Rows are points. Before rounding, the points of a table are all equally far from one centre. They may lie mostly on one side of it. Where is the centre, to within rounding?

Points (9 x 2):
[[29 60]
 [45 12]
 [48 27]
 [48 29]
 [43 46]
 [32 58]
 [38  0]
 [45 42]
 [47 37]]
Centre: [ 9 26]

Points (13 x 8):
[[ 47 -32 -14 -18 -29 -16  33   2]
 [ 19  -2 -27  16 -21   2   8 -29]
 [ 28 -34  -7 -11 -16 -48  25 -14]
 [ 30   7  -6 -43 -51 -37  41 -37]
 [ -2 -10 -16  14 -54 -39  15 -23]
 [ 47 -11 -20  -8 -38  -9  41 -21]
 [  4 -13 -30 -36 -36 -60  -7   4]
 [ 37   1  -8 -10 -45 -18  50  25]
 [ 37 -27  -8 -34   7 -10  12 -10]
 [ 31   8  10   2 -31 -32 -21  -1]
 [ 39  -5 -12 -19 -44 -46  51 -10]
 [ 16  -8  -9   9 -20 -17  59 -14]
 [ 32 -27   2 -14 -53 -36   8 -24]]
Centre: [  7   5  -9 -26 -28 -18  18  -5]

Points (18 x 14):
[[ 30   2 -31 -19 -21 -21   6 -10 -21  13 -13  -3 -10  20]
 [  8   0 -25 -23   8 -14  28   0 -32  14   3 -11 -26   8]
 [ 16 -27 -43  -4  -7 -34  25 -18  -5  -7  -7 -14 -20  10]
 [ 20 -19 -23   5 -15 -49  29 -11  -7   8 -15  -4 -24   4]
 [ 25 -18 -34 -17 -18 -22  35 -14 -27   9  -3 -12 -23   4]
 [ 28  -9 -45 -10 -16 -32  13 -21 -26  25 -25  -3 -35  10]
 [ 27 -10 -60   6 -15 -24  36   0 -41  14 -25  -5 -23   2]
 [ 19  16 -49  -4 -17 -19  21 -20 -30  19  -4 -21 -25  -4]
 [ 30  -9 -40 -15 -17 -20  27 -18 -16   5  -1  -2 -11  14]
 [ 15 -15 -24  12   2 -36  30 -10 -30  23 -11   2 -22  26]
 [ 25 -16 -19  -6  -6 -19  17 -10   0  23 -26  -9 -33  -5]
 [ 27 -12 -42  18  -3 -25  18  -1 -12   2   1 -11  -5  15]
 [  4 -15 -29 -16   4 -33  27   7 -11  -2   7  -1 -33  10]
 [ 15 -20 -18  -8 -15 -11  36 -16 -14   6  -3 -12 -22   9]
 [ 20  -2 -31 -13  -4 -44  33 -11 -23   5 -22 -11 -34  -6]
 [ 28 -12 -39 -15 -22 -11  20  -7 -29   8 -18   8 -42   2]
 [ 27   4 -35  18 -27 -22  25  -8  -6   6 -33  -2 -22  -2]
 [ 15  -7 -42  -1  17 -37  29 -24 -12  37 -13   7  -7   2]]
Centre: [ -6  -8 -40   0 -11 -22  13  -3 -20  15 -17   4 -13  -5]

Points (29 x 24):
[[ 16 -18 -15  43 -32 -12 -26 -18   8  -3  45  24   5  26  16   3 -20  12
  -20   8  26  10  19  -2]
 [ 10 -32  -4  29 -30  20 -18 -14   8   5  34  14  20  17  22 -16 -15  17
  -29  -9  34  21   9  -3]
 [ 24 -15 -13  28 -53   5 -21   0  10  -1  20 -13   3  42  -3 -13  -4  -1
  -26  28   4  39   8  -2]
 [ 25 -13 -15  30 -26  -1   6 -26  12   4  20  15  23  43  -7   8  -2  12
  -20  13  21  39  16 -13]
 [ 11 -44 -29  33 -28   3 -27 -13   6  -9  27   6  16  35  10 -17 -12   8
  -22  12  -3  27  18  -3]
 [ 15 -14 -10  54  -9   5 -24  -5   6  10  28  -1  -2  11 -18  -6 -20  -5
  -14  17   5  40  -1  -9]
 [  5 -22   8  43 -39  -7 -27   4   0   5   1  19  10  25  -6   1 -10  16
  -23  18   5  26  41  -9]
 [ 15  -6  -6  38 -32  17 -35  -6   8  -3  33  -2  23  34  15  19 -19   2
  -29  -1  12  19   8 -27]
 [ 13 -33   2  43 -35  11 -25 -20 -16  15  39   0  19  23   8  11  -5  -6
   -5 -15  13  32  23   3]
 [  5 -40   0  45 -20   7 -17   6  18  -6  22   6  24  13  18  -8 -13  -2
  -21   9  10  31   6  -3]
 [ 18  -5  -2  48 -25   9 -12 -19   2  12  25  12  35  24  -9   3 -25   8
  -23   2  22  21  14 -10]
 [ 34 -24 -13  13 -42   8 -23 -14 -26  -2   7  -2   9  29  22  -1 -37  22
  -21  18  25  32   7 -12]
 [ 16 -15  -9  41 -12  19 -15 -20  17  -7  28   8  12  27  19  -8 -21   3
  -26  -9  35  23  13   3]
 [ 18 -34   4  36 -28  -5 -11 -20   1  -1  43 -15  26  26  12   4 -12 -10
  -18  17  26  20   6  -7]
 [ 22 -19 -11  44 -23   9  -3  -8  18  -3  45  -4  20  26   0  14 -18  -6
  -23  22  24  26  26 -17]
 [  7 -11   5  41 -11  -3 -12 -11   6   1  39  -3   1  16  17  -2 -17  14
  -19  28  23  44  25   3]
 [ -3 -30  -5  40 -24   7 -18 -18  12   6  34  -6  -1  42   9  -4 -21  -2
   -6   9  20  45   7   5]
 [  6 -26  -5  32 -38  10 -23 -20  -2   9  18  -3  29   6  -2 -10  -2  -7
  -38  10   3  21   3  11]
 [ 11 -37 -14  31 -28  -1 -20 -23  22  -5  35   8   2  30  14  -9 -20  -3
  -19  13  31  24  11  -3]
 [  5 -32 -14  44 -29   8  -8   7 -10  -3  33  13  12  24 -13   9 -17   0
  -38  10  19  24   4  24]
 [ 35 -21  -1  60 -31   4  -9  -6  -2 -10  32   1 -15  22   1   6 -16  -9
  -19   9  28  25   6   7]
 [ 35 -22   6  37 -25  12 -29 -16 -11  -2  23 -21  16  35  19   6  -9   2
   -6  18  25  38  13  -4]
 [  1 -33   0  14 -31 -11  -2  -5  -5   5  44   4  16  29  -4 -10 -13  -8
  -36  -1  33  20  27   3]
 [  5 -41  21  41 -43  12 -11  -1   8   8  19   1   4  22   0  -7 -19  11
  -19  -7  12  30  15   6]
 [  0 -20 -11  24 -22   1 -21 -19   4   9  40 -20  27   9   7  -4 -22  16
   -8   9   7  43  24  -1]
 [  1 -11  -8  55 -32  -8 -12 -10   4   0  23   3  20  26   9 -10 -15   4
  -24  31  24  31  16   5]
 [ 32 -20   2  17 -19  -3  -9 -24  12  20  18  10  11  22  13  12 -18  -6
  -32   2  37  23  28 -11]
 [ 27 -31 -21  48 -18   9 -36  -8  16   0  22   0  -7  47  14  17   0  10
  -18  20  20  22  -2  -2]
 [  8 -37 -14  26 -23   8 -11  -7   7   7  44   3  14  24   9 -17  -9 -12
  -35  12  27  26  11  17]]
Centre: [  4  -9 -19  15 -23  14   1   6 -12  11  12  -3  -8  18   9   5   1   5
   4   9  12  -3  12  -7]

Points (29 x 24):
[[  5  16  -3  15  -6  36  -5 -10 -23  19  12  -9  24  18 -31   8  -1 -22
   -2 -25 -15 -25   9  19]
 [ 20  15 -12 -18   8  39  31 -16  -7  19  11 -17  21  24 -31  -1 -10 -28
    6 -32  -2 -26  -5   8]
 [ 36   7  -1 -20  -2  22  13  -9 -33  13  -6   2  16  24 -28  22 -17 -38
    2 -23   5 -10  -3  10]
 [ 34  14  -7  -7   6  36  11 -30  -3  17   3 -15  27  10 -37 -14  -3 -17
  -13  -1   1 -19 -11  24]
 [ 24  21  -9  -8   3  24  21 -16 -42  19   6   2  18  27 -41   5  -8 -15
  -10 -17 -17 -16   8  13]
 [ 18  23 -12   2  -5  28   6 -26 -34  23   9 -18   4   1 -45  12  -3 -29
   -5 -22   5 -17 -18  21]
 [ 15  23 -17  -9   1  38  16 -11 -20  32  17  -8  11  28 -14  20   2 -27
  -15 -21   2 -19 -13  25]
 [ 33  17  -8  -7  -9  14  -1  -7 -29  35 -14  -6  18   2 -40 -11  10 -28
    9 -12  -2 -23   4  23]
 [ 24   9  -3  -3 -16  57  14  -1 -22   9  13   9  11  -4 -36   2   7 -12
   10  -6   6  -3   6  17]
 [ 32  19 -23   4   3  36   9 -15 -23  20  15 -10  21   9 -30   3  -8 -21
   -7 -24  14 -25   1  27]
 [  8  18   5 -20  -3  42  34   6   0  20  10 -19  20  -7 -33  18   0 -37
    7 -22  -6 -11  -9  21]
 [ 14  27  -7  -3   7  43   3 -24 -22  36   5  -5   8  14 -40  13  -1 -28
   -9 -17   9 -16  -5  28]
 [ 20  18   2   2  -3  46   7 -13 -29  27   1  -3  10  27 -34  -1  -6 -22
   -4 -10  -8  -5   0  22]
 [  9   5 -22  -2  12  31  10  -6 -15  47   7  -9  13  24 -26   9  11 -18
   -9 -29  15  -6   3  18]
 [  8  30 -16   8   0  32  -2   4 -25  31  -2  -5  22  15 -46  14  -4 -21
   -8 -11  -1  -9 -19  14]
 [ 12  28 -14  -2 -22  34  18   1 -19  27  17 -13  13  21 -49   2  -6 -36
    6  -8  -1   1  18  14]
 [ 27  14 -20 -12  12  44   3  -7  -7  28  12  -4  11   7 -60 -12  11 -24
  -13  -9  -9 -16 -10  10]
 [ 20  19  -5 -19  -9  13  -3 -12 -11  17   6  -7  19  26 -42  10   4 -26
   20 -14  -2 -14 -15  34]
 [ 35  17 -24  10  -4  35   8   0 -24  20  14   0  12   1 -31  12   5 -15
    2 -16  -7  -4  20  31]
 [ 17  24 -25 -13  27  24  18 -32 -22  24  12  -1  23   6 -42  15  -4 -19
   -6 -15  -7  -9  -2  20]
 [  5  18  -6  12   5  32   4 -17 -17  27   2 -14  11   6 -44  14  -3 -23
   -2 -23  -1 -18   7  40]
 [  6  13   4  10 -26  16 -15  -1 -31  37  -2 -12   8  19 -23  14   8 -16
   -8  -9  -7   1   0  -5]
 [ 21   6 -12  -1  -3  38   7  -4 -14  31  -1 -23  22  14 -56   8   1 -17
  -18 -31   4 -11   8   9]
 [ 25  14 -10  -7  -7  48  15 -14  -3  37   5 -11   7  13 -37  19   0 -33
   -7 -28   0 -18   4  25]
 [ 14  27  -1  -3   5  36  16  -7 -24  24  -6 -17  -4  10 -47  22  10 -39
  -33 -25 -11 -17  12  -8]
 [ 26  28 -18  -5  -1  36  20 -13 -30  10  -4 -16  15  11 -31  12  14 -35
   15 -14  16 -17   8  28]
 [  5  24 -12  -1  -8  35   1 -21 -27  35  -6   1  -2  12 -26  22  18 -34
  -10 -16 -18   0   8  11]
 [ 20  14 -15  -4   0  29   4 -31 -25  15  20 -10  30  30 -24   3  -5 -33
    0 -11  18 -13  -4   0]
 [ 19  10 -12   4   3  27   0  -9  -7  31  10 -20  26   5 -40  19   7 -43
   15 -13  18 -13  15  27]]
Centre: [  9  10  -9 -15   2  14  10  -3  -6  11   4 -10   0   2 -26  11   1 -18
  -6   3   3 -19   8   0]
